Every row gives one point. The ring and each string are closed loops that go straight from each point to the next, and from the last back to the first. Before rounding, they use only three directions, however many columns there are. How many times does the string pass through the ring? Passing back the other way cancels.

Ring (8 x 3):
array([[ 0.06, -0.07,  0.50],
       [ 0.35,  0.22,  0.47],
       [ 0.21,  0.52,  0.29],
       [-0.19,  0.62,  0.05],
       [-0.39,  0.53, -0.11],
       [-0.52,  0.21, -0.25],
       [-0.44, -0.13, -0.02],
       [-0.26, -0.17,  0.28]])
String (20 x 3):
array([[-0.01,  0.47, -0.06],
       [-0.39,  0.75, -0.15],
       [-0.76,  0.75, -0.18],
       [-0.66,  0.46, -0.07],
       [-0.81,  0.32, -0.27],
       [-0.73,  0.01, -0.54],
       [-0.37, -0.11, -0.33],
       [-0.55, -0.26, -0.20],
       [-0.60, -0.29,  0.10],
       [-0.57, -0.15,  0.41],
       [-0.35, -0.22,  0.52],
       [-0.01, -0.29,  0.58],
       [ 0.26, -0.12,  0.29],
       [ 0.15,  0.06,  0.25],
       [ 0.49,  0.06,  0.39],
       [ 0.62,  0.22,  0.48],
       [ 0.48,  0.51,  0.61],
       [ 0.22,  0.61,  0.47],
       [ 0.19,  0.76,  0.33],
       [ 0.12,  0.64,  0.05]])
Times through: 0
String (21 x 3):
array([[-0.82,  0.24, -0.27],
       [-0.62,  0.36, -0.04],
       [-0.21,  0.25,  0.06],
       [-0.11,  0.25, -0.07],
       [-0.21,  0.54, -0.24],
       [-0.34,  0.78, -0.10],
       [-0.51,  0.90,  0.15],
       [-0.33,  0.57,  0.16],
       [-0.45,  0.75,  0.13],
       [-0.55,  0.83,  0.02],
       [-0.44,  0.64, -0.21],
       [-0.18,  0.30, -0.24],
       [-0.16,  0.19, -0.26],
       [-0.37,  0.15, -0.42],
       [-0.67,  0.05, -0.52],
       [-0.82,  0.09, -0.17],
       [-0.58,  0.10, -0.01],
       [-0.28,  0.13,  0.05],
       [-0.13,  0.02, -0.14],
       [-0.46, -0.07, -0.35],
       [-0.65, -0.02, -0.49]])
Times through: 2
